Each row of a before or after table is a point. One or more steps were done to the points. Then noise was added and the rows were shuffled. The steps act on how far a point lies along the listed directions, d1 being the first. Write out the steps. A step turns or swaps two directions, mirrors them in a line or flattens them onto one, adds a multiple of one to another, or multiplies one. Angles are multiples of 10 degrees, from the lower direction toward the higher: turns from -170 to 170, lines from 10 to 170 but not 90. Use the fewest steps. Two steps may share a direction if one is a turn and the other turns, adds or multiplies; they go together, in the order done. Otherwise the lowest direction goes first.

Directions:
(1): [-60  -7 -13]
(2): [ -4 -45  42]
(3): [ 14 -41 -43]
Before (8 x 3):
[[ 10 -26  -5]
 [ -4  -2   6]
 [  9 -31  11]
 [-22 -19  11]
 [-28  -6 -11]
 [  5  12 -23]
 [-23 -12  -8]
 [  4 -32  11]]
After (8 x 3):
[[ 20 -56 -23]
 [-43 -33  15]
 [ 11 -57   7]
 [-55 -17 -25]
 [-42 -27 -21]
 [ -8  -4  14]
 [ 21 -60  10]
 [ 12  13 -44]]
Steps: multiply d1 by 2; multiply d2 by 1.6; multiply d3 by 2.5

Directions:
(1): [-47  48  25  -9  18  55  35  -4]
(2): [ 56  35  30  13  60 -19   6 -22]
(3): [ 46  -6  48  22 -41  41   1  38]
Before (11 x 8):
[[-15 -19  -7  -2 -21   1  -5   9]
 [ 20 -14  -6   3  -8 -17  -8   5]
 [ 38 -19  16  19 -26   7  -7  16]
 [  1  -1  -9  -2   2  -3   2   0]
 [ 27  -4  -7  -4   3 -20 -17  -8]
 [ 11 -10 -24   1  11 -36  -8 -15]
 [-16  11   8   0  14  -7  -4  -2]
 [ 38 -37  18  16 -46  36  -2  42]
 [-17   9 -16  -9  19  -6  -4 -15]
 [ 27 -16  -7   6   1 -25 -12  -2]
 [ 12   3  -4   1  14 -12 -10 -10]]
After (11 x 8):
[[ 14  14  -8   4  32 -26   4 -21]
 [ 32   8  12   8  24 -15   1 -10]
 [  1   0 -11  -2   6  -4   1   0]
 [ 59 -43  17  20 -41  18 -10  38]
 [  4 -37 -14   1 -23 -21 -17   9]
 [ 46  -5  25  20 -12   7   1   9]
 [  5  20   5   0  25   2   1 -10]
 [ 27   3   4   6   9 -15  -2   1]
 [-24   8   7  -4  10  -2  -2   1]
 [ 25  20   7  -4  25  -8  -1 -16]
 [-21   7 -17 -12  15  -5  -6 -14]]
Steps: multiply d2 by 1.6; turn d1 and d2 by -50 degrees

Directions:
(1): [ 39 -14  15 -35 -27  -8   8 -37 -12  -3 -22 -26  31 -24]
(2): [  8  -8  16 -27  60 -24  -4  25   6  -1   6 -23 -19 -38]
(3): [ 35  -5  15   1  -2  15   5  24 -44 -26  56   3  10  13]
Before (8 x 14):
[[ 27 -18  17 -35   7   2   8   6 -12 -11   5 -17  14 -23]
 [ 13 -16  -8  -3 -16 -12   3 -13  17   0 -30 -13   2 -18]
 [ -5   6  -2  39   4  17   4  15 -12  -6  32  22   4  30]
 [  2  -3   8 -13  44 -11   2  23  -3   5  -9   0 -22 -29]
 [ -4   9 -11   7 -26  10   3 -29  10  13 -17  10   8  18]
 [ 37 -14  24 -37  21 -18  10   2 -22 -25  22 -20   2 -23]
 [  4   7  -2  17  -6  23  11  33 -28 -25  44   9 -20  33]
 [ -6   4 -17   6 -33  17  -5  10 -11   2   3   5   4  32]]
After (8 x 14):
[[ 40 -24   6 -25  -7 -19   5 -14   2  -8 -19 -28  11 -34]
 [ -5   3  -2 -15  11  -9   0 -22  24  18 -29  -8  -4 -14]
 [ 16  -1   7   4  16  10   8  32 -36 -12  31  16 -10   1]
 [-29   6 -24   3 -13   2  -9   7  20  19 -25   1 -13  17]
 [ 45 -20  17 -36 -42  13  13 -23 -25 -14  -2 -17  40 -11]
 [-48  18 -22  60  13  15  -2  13  23  10   9  36 -15  40]
 [-48  23 -30  46 -25  28   6  19  11  -5   8  31 -31  55]
 [ 54 -15  17 -27 -49   4  16 -33 -42 -31  17 -11  37   6]]
Steps: multiply d1 by 2; turn d2 and d3 by 80 degrees

Directions:
(1): [ 22   3  -2  18   7  12 -34  26  -6  -6  39  18  14 -58  12 -25 -31 -48
  39  10 -17  16  19   4]
(2): [-15 -30   4 -25  40  32  12  13  21 -22   7 -26  26  15  16   9  -2   0
  43 -52  23  39 -23 -14]
(3): [ 11  18   0 -13 -32 -10   9 -12 -45  35  -4 -14  46  39   3  38 -47  -3
  33  14 -14  23   8  -8]
(4): [-39 -22  16   1  -1 -10   9 -12 -54 -46 -23   1 -20  -2 -10  -8 -37 -45
 -14 -15 -21 -11 -42   4]
(5): [  7  42 -47  16   5  -8  25  27 -11   1   9   6   3 -11 -25  24 -10 -12
 -24 -32  38  21 -16  60]
(6): [  6  20  41  54  32  40  -2 -36  11  13 -27  29  39  13 -13 -14 -15 -14
 -21  11  30   8 -13  -8]
Before (14 x 24):
[[  9  11  -4 -22 -26 -31 -13   1 -24  10   5 -23   2  16   0  11 -12  16
   23   9 -21   0   7  -8]
 [-13 -29  -5 -26  -7 -12   1  10  10  -7  -3 -19  -4  16  13   3  16  27
   -1 -15  -2  -3 -17 -16]
 [  5  14  11   7  29  22   9 -14  13  18 -12   4  14  21   1  -1   5   0
  -12  -5  22   5   3   1]
 [-23 -11 -13 -16  -6 -17   8  12 -22 -14  -9 -12 -20  -9  -6  -2  -5  -7
   10 -11 -17   7 -13   4]
 [-10 -25  -1 -13  -7   4  -2  -9  -8 -19   6 -19  15   9   9   8 -27  -8
   24  -4 -11  21   3 -18]
 [ 16  18  11  36  26  27 -17  -6  32  24  -2  16  20  -7   1 -23  15  18
  -16  19  32   8  20  12]
 [ -8 -29 -11 -37 -23 -40  -2  19  -9 -23   9 -25 -40   8   2  -1  30  26
   -1  -4 -22 -11  -2 -13]
 [  1  23 -24   6  -2  -9   8   0  19   1  -2   9 -35  -8 -28   6  39  32
  -60  -6  19 -18 -12  26]
 [ 11   4 -12 -16 -21 -36  14   9  -9   0  -5   1 -20  -2  -4  12  11  12
   -7   0   5  -3   5  15]
 [-15 -35  10 -44 -10 -17  22 -17  -9  -9 -28 -20 -10  29  11  13  21  18
    8 -12  -8   0  -7 -21]
 [-16  -3 -17  -7 -18 -14   7   9 -17 -20   6  -9 -30  12  -4   7  -1 -11
    2 -10  -5 -18 -17   4]
 [ 22   3 -17   9 -16 -22 -11   1  19  12  -5   3 -23 -16 -11 -10  28  23
  -38  14  -5 -33  18  19]
 [-26  -9   9  -2 -13 -18   9 -19 -22 -13 -21   1 -14  13 -18  -7   5   7
  -23  10 -18 -19 -16  -8]
 [  7  28  20  46  10  13 -13 -23  11  14 -15  23   7 -14 -24 -10  -4  -2
  -28  28  16 -20   0  -4]]
After (14 x 24):
[[ -2  -8  -6  16 -12  -7 -16  -8  -1 -22   8   8 -15 -25  -5 -15 -11 -15
  -16  19 -12  -7  15   1]
 [ -2  -4  -7 -14   3 -22 -17  13  14 -20   7 -14 -36 -15  -4 -17  30  19
   -6 -10  -5 -18  -3   2]
 [ -2   9 -14 -31 -11  -2  21 -10  -6  19  -7 -25  15  44 -10  43   2  38
   -3 -18  10  19 -16  -5]
 [  3 -10  -6 -27  -8 -27  16  10   1 -10  -7  -8 -19   4   3  11  16  18
    2 -12   9   3  -3   7]
 [  1  -5   1 -15 -32 -34  12 -19 -24   5 -26   7 -23   5  -4   5  16   7
  -22  21 -16 -21   7   1]
 [ -2 -15 -15 -35 -32 -43   4  17 -25 -11   8 -26 -22  20  -1  13  12  21
    7  -2 -20   1  -3  -8]
 [ 13  10   3   9  17  22  -9  -1  17  28   3  -6  36  14  10  -1   0  23
   13   7  27  25  19   5]
 [ 12  22   8  10  11   9   3 -14   3  25  -9  10   7  14   0  -4   1  -2
  -17  13   9  -5  13   4]
 [-18  -4  -4  -5  -7 -14   3   5 -22 -11 -13  -4 -16 -10  -9  -6  -8 -11
    2  -1 -16   3 -10   2]
 [  7 -22 -16 -33  -1  -4  14   5  16   8  -6 -39  18  31   6  25  12  33
   15 -33   9  11  -3   1]
 [-15  -3  -8  -2 -14  -8   6   1 -18 -17   1  -7 -20  17  -4   6  -5 -12
    4  -8  -3 -16 -18  -1]
 [ -8   5  22  20  34  33   4 -20  21   4 -17  -5  30  17 -12   8  -7   9
    6 -14  34  12 -21 -17]
 [-30 -10  14   1   3  -4  17 -22 -15 -15 -27  -4   1  24 -20  -2   1   7
  -19  -6  -2  -5 -28  -8]
 [  3  -3 -13 -11 -35 -31  -6   7 -16  14  -1  -4  -3   8   4   7  -2  17
  -13  16 -16 -15  -1  -3]]
Steps: turn d1 and d2 by -30 degrees; turn d2 and d3 by 160 degrees; add 0.5 times d4 to d6; multiply d5 by 0.4

Directions:
(1): [  6 -44 -31  25   0  -7 -14   4  35  36 -12  27  14 -19   4 -37 -11 -29
  37  -2 -18  29 -25  -7 -20  -8   5 -11  -4  -5  -1   6 -50 -36   5 -24
  12   0  19  34 -51  33  13  12  25   4   6  21 -20   0 -12  12 -25  17
  10  -3  -4  26  15 -11  -5 -30 -19 -10]
(2): [ 12  17   4 -12  21   9  22 -19   6  24  20  25 -53  11  14   9  12  11
  37  14   8   5  11 -19  -6  27  -3  18  26  14  36  25 -56  -6   4   7
 -24 -29  -4  -8  29  -4   2 -12  -5  -5   6  55  -3  13  10  -4 -42 -28
 -47   5  18 -19  11  31 -18   1  -5  11]
(3): [ -9  21  16  12   9 -16   4 -18  17 -11 -23 -22   4 -19  37  -5   8   9
 -15 -51  32  -6 -24   7 -33   2 -15  -8  10 -10  37   7  -4 -14 -14 -19
  41  14   7  -3  -3 -31  24  37 -59  -8  21  10  -4 -25   1 -24  -9 -10
 -25 -34 -14   5 -10 -35 -37 -23  20   4]
(4): [-14 -13 -27 -15  -2  29 -20  13  17 -15  33   8  -5  13  -5  19   2  28
  17 -39  23  58   5  34  28  33  42  11   2  -7   8  30  -6   1  -9  -2
 -17 -18 -21 -21  26  -1  -5   3 -17  16  -3  -3 -11 -36   6  -6   8  60
  22 -15  32  10  -1 -27   9 -30  -2 -15]
Before (13 x 64):
[[  4 -12 -16   0   2  -3  -7   2   6  32  10  15  -4   6   2 -26  -5  -9
   15   9 -10  12 -13  -5   1  -5   2  -3  -3   6  -1  -3 -19   5  12   5
   -8 -10  20   1 -13   9   5   0  23  -5 -15   9  -6  -2  -5  -6 -17 -14
    8   1  -4  15   3   7   7  -1 -11   2]
 [  0  31   6 -13  13   9  13  -9 -13   0  14  -8 -30  17  -7  23   1  19
   -5  18   4  -4  25  -2  12  20  -3  28  13  -1   8  -8  20  21   0   7
  -32 -12 -12 -18  42 -12  -9 -14 -10  -1  -6   3   5   7   2  -4   9  -3
  -12   7  22 -17  -3  21   6  21   4  13]
 [  5 -17  -5  17 -15 -15  -1  12   0  -1  -8   5  20  16 -18 -14  -2 -27
   -8  19 -31 -12   6  -6   3 -35 -12  -7  -3  -5 -29  -9   1  -2  13   9
    2  12  12  15 -33  26  -5   4  27   5  -4 -19   8  25   3  12  -8  -2
    9  24 -26  10  -5  16   8  22 -22   8]
 [ -8  11 -11 -20   3  14   0   5  -2 -12  25   7 -14  11  -7  29   7  29
    7  -8   6  25  11  14   8  25  15  11  12   4   9  19  -3  12  -9  12
   -9 -12 -14 -27  38   0   6  -1  -8  -2   8   7   4 -12   9 -11  -1  15
   -8  -6  27   3   0  -9  -1 -13  -7  -1]
 [  0 -27  -7  16 -19 -14 -23  23   5   0 -37 -22  53 -11  -2 -34 -14 -19
  -19  -3 -27  11 -14  15  -5 -29   8 -20 -34 -16 -34 -36  30  -1  -6 -18
   30  17   8  26 -52  29   4  23  15  11  -5 -40   1   0 -10  20  30  30
   35   1 -19  27  -1 -27  27  -4   6 -11]
 [  4  10   9   7  11 -16   2 -22  -4   9 -16   2  10 -11   5  -6  -5  -7
   -5 -10  -2 -21 -18  -5  -5  -5 -10  -5 -13  -3   6  -4  -6  -6  10  -9
   11  14   9   2 -21   3  13   7   1  -6  -1   5   3   7   2   6   1  -2
  -10   5 -14   4  -2 -12  -1   1   5  -7]
 [ -9  15  -5 -22  -2  24   5   6   3   1  35  13 -33  29 -14  25  12  30
    8   9   6  14  11   6  19  26  15  22  11   8   9  15  -8  12  -1  20
  -18 -20 -21 -17  23   8 -19 -17  -8  12 -13  16  -2   2  15   0  -2   0
  -10  20  25 -14   8  23   6   3  -8  -5]
 [  6  -8  -8  -4  -1  12  -4  15 -14  16  13  11   0  13 -19  -4   0 -10
   20  30 -18  13  15  -1  18   4  17  11  10   6  -3   0 -17   8  -1  15
  -30 -16  -2   2   0  22 -15 -25  39   8  -2  12 -15  22   1   8  -8   1
    3  22  10  -4  19  29  29  15  -2  -1]
 [-14   0  27  26   0 -25 -10   5 -18 -16 -34 -25  49 -20  -4 -10 -13 -25
  -48  19  -9 -32  -9  -7 -23 -40 -36 -19 -19 -13 -30 -48  47  -2  -3   1
   44  39  19  19 -38  -3   8   4   2 -14  12 -52   7  11  -5   5  26 -28
   15  -1 -46  18 -13  -5   6  16  14   8]
 [  5 -42 -17  12 -24  -6 -23  10   4  15 -10   9  34  -9 -31 -23  -8 -37
    6  28 -21  12  -5   0   8 -21  12 -16 -15  -7 -39 -23   7  -2  22  -7
  -13  27  -7  24 -44  39 -10  -3  54  12 -19 -27  -8  10 -22  18  30  20
   43  16  -8  18   7 -10  25  -1 -18 -14]
 [ 11 -31 -15   6  -5  13  -1  -3  12  45  -1  37  -8  -2  -2 -12  -5 -16
   24  28 -22  24  -9 -20 -14   2  -4  -9   0  -2   5   1 -48 -21   4 -15
  -21 -20   5  24 -23  21   2 -22  40   8  11  25  -6  15   2  19 -25   5
   -6  20   8  10  21  27  -1   1 -13 -11]
 [  3  -3   4  -5   6   5  11 -20  11  -1  18   3 -29  -5  14  21  -2  14
   13 -26  15  16  -4  16  -7  17 -10  19  10  -7  32  19 -20  -8  10   0
    8 -12  -6  -5  27  -6   0  12 -26   1  11  26  -7  -9   5  -9 -30   0
  -17  -8   5   2  -6  -5 -11 -17  19  10]
 [ -1  14  24  -7  13   5  11 -16  -3  11  -2  11 -36  -2  27   2  13  16
    1 -29  21  -7  -6  -9 -27  11 -17   2  28   0  42  17 -35 -10   0  -3
    8  -3   2  -7  10 -25  23  18 -43  -8   7  31  -3  -5  11 -25 -30 -23
  -35 -15   4 -12  -1  -3 -26 -14  23   8]]
After (13 x 64):
[[-20 -15 -10   1 -19  21 -21   5  11 -12   0  -7  23  -3   5  16   4  17
  -24 -42  20  38 -11  29  -1  13  17 -13  -9 -20   8   5  18  -8 -18 -21
    3  -1 -11  -5   2 -16   6   6 -21  17  13 -21  -3 -39   6  -1  19  51
   22 -17  12  18   0 -36  -3 -16  12 -19]
 [ -6  14  10  18   3 -25   6  -7  -6   9 -30 -20  15 -13   4 -12 -13 -14
  -23  15 -14 -30  -5  -9 -21 -23 -29   0  -2 -11  -8 -34  33   1   1 -15
   12  21  13  13 -18  -6   5   9  -3  -7   0 -12   7  16 -17   1  15 -15
    0   1 -16   2  -8   3  -6  17   4  13]
 [ -7  41  29 -25  33  18  20 -13 -23 -11  34   7 -49  22   4  44  12  31
    7  26  29   2  30 -12  10  33 -11  26  25   9  33  10 -15  19  -6  29
  -21 -21 -16 -30  56 -27   0 -26 -28  -6  10  15   9  12  24 -11 -19 -36
  -48   4  15 -25  -2  37  -7  19  10  18]
 [ -2 -29  -1 -11 -16  17 -13  26 -31   1   7  17  13   9 -34  -4 -13  -7
  -20  23 -31  -3  15  -3  18 -20   5  -2 -13   0 -41 -17  25  10  18  13
  -18  10   1   9 -14  15 -10 -20  39   7 -23 -37   8  13  -1  11  17  11
   44  20   5   1   1  14  36  16  -6 -10]
 [  4 -36 -10   7 -13  -3  -4   2  -1   7   8   3  14  -8 -19   4 -17 -22
    1  11 -25   1  -1  12  10 -21 -11   9 -25 -10 -25 -13  14  -5  22   1
    4   4   7  16 -13  30 -14  -1  35   4  -6 -15  -2   9  -9  10  -3  13
   33  10 -12  15   2   2  30   1   5  -1]
 [-14   0 -14  -6  -3   5 -15   6   5   7  15   2   5   9   7 -13   2  10
   -2 -26  11  19 -12  15   9   5  11  -5  -6  -2   1   6   8  13  -2   7
    1  -7  12 -14   7 -12   9  15  -9  -6 -10  -7  -7 -26   2 -18   0   5
   15 -15   0  16  -7 -24   8  -8   0   2]
 [ -4  11   8  -5   9   5   2 -24  25  -3   8  -1 -33  -3  24  11  23  15
   18 -43  48  28 -11   8 -14  37  13   2  29  -4  52  25 -35  -3   1 -14
   -6  -2 -26 -21  26 -17  14  21 -44   5   2  30 -13 -32   0 -25  -5   5
  -32 -28  18  -7  -2 -26 -30 -31   6  -3]
 [-17  24   7  -4   2   1   4  -5   8 -27  13  -9 -14  28  11  16  16  18
  -12 -35  20   6  14  18   0   4   2   9  23  -8  23  27  -5   9  -4  10
    3  -3 -10 -24  21 -14   1  20 -42   7  12   3   5 -10  22 -23 -13   6
  -20  -7  -7  -1 -15  -9 -17   2   1  14]
 [-11   8  11  13  -4 -10 -14   6   1 -14 -20 -30  29 -12  16  -6  -2   1
  -14 -37  18   3 -14  19 -10  -6   5  -9   9 -14  17  -3   8   1 -18  -6
   27  12   5  -1 -18 -11  10  23 -25   4  16  -4 -16 -17  -6 -20   4   7
   -6 -16  -7   8   1 -27  -4 -10  27  -6]
 [-13  -3  -1  15 -15 -17  -9  11  17   4 -24 -10  28 -12  -1 -23  -4  -7
  -24  -2 -10 -15 -25   1 -26 -24 -16 -14 -13  -8  -7 -18  13 -12  -1  -8
   42  25  13  25 -50  17   2  16  -8   9   1 -13  -5   5  -7   3   9  -8
   10   4 -17  13  -1  -6  -4  -5  -3  -5]
 [  9  17   1 -23  21  17  15  -9  17  14  12   5 -50  18  29  10  15  29
   39 -13  15  38   9   4   1  37  19  19  24   2  48  21 -50   3 -12  -2
  -15 -44 -16 -15  34  -1   9   5 -29   6   9  49  -3  -4  16   0 -33  -3
  -48  -6  25 -13   9  11 -11 -11   7  10]
 [  4 -20 -10  14  -6 -13  -3   6   2  17 -24   3  24 -22  -7 -13  -8 -20
    0  12 -28  -3 -15 -14 -22 -19 -13 -12  -5   1 -14 -12  -4 -10   1  -4
   19  17  15  17 -32  25  14  11  25  -8  12   0  -2  13  -6   3  -9  -4
    1   5  -7  19   6  -8   0  -6 -20  -1]
 [  1  11   4 -10  12   4   2 -16 -19  -1  11   8  -5   6  -6  14  -4  15
    1  -7   3  -7  -1   3  20  14   9  10  -7   4   5   8  -7  10   7   1
  -15  -2 -10 -17  14   4  -1 -14   7   3 -11   2   7   6  13   9   6  14
   -5  14   6 -10  -3  -1  13   6   4  -7]]
Steps: mirror d1 and d4 in the line at 40 degrees; turn d2 and d3 by -170 degrees
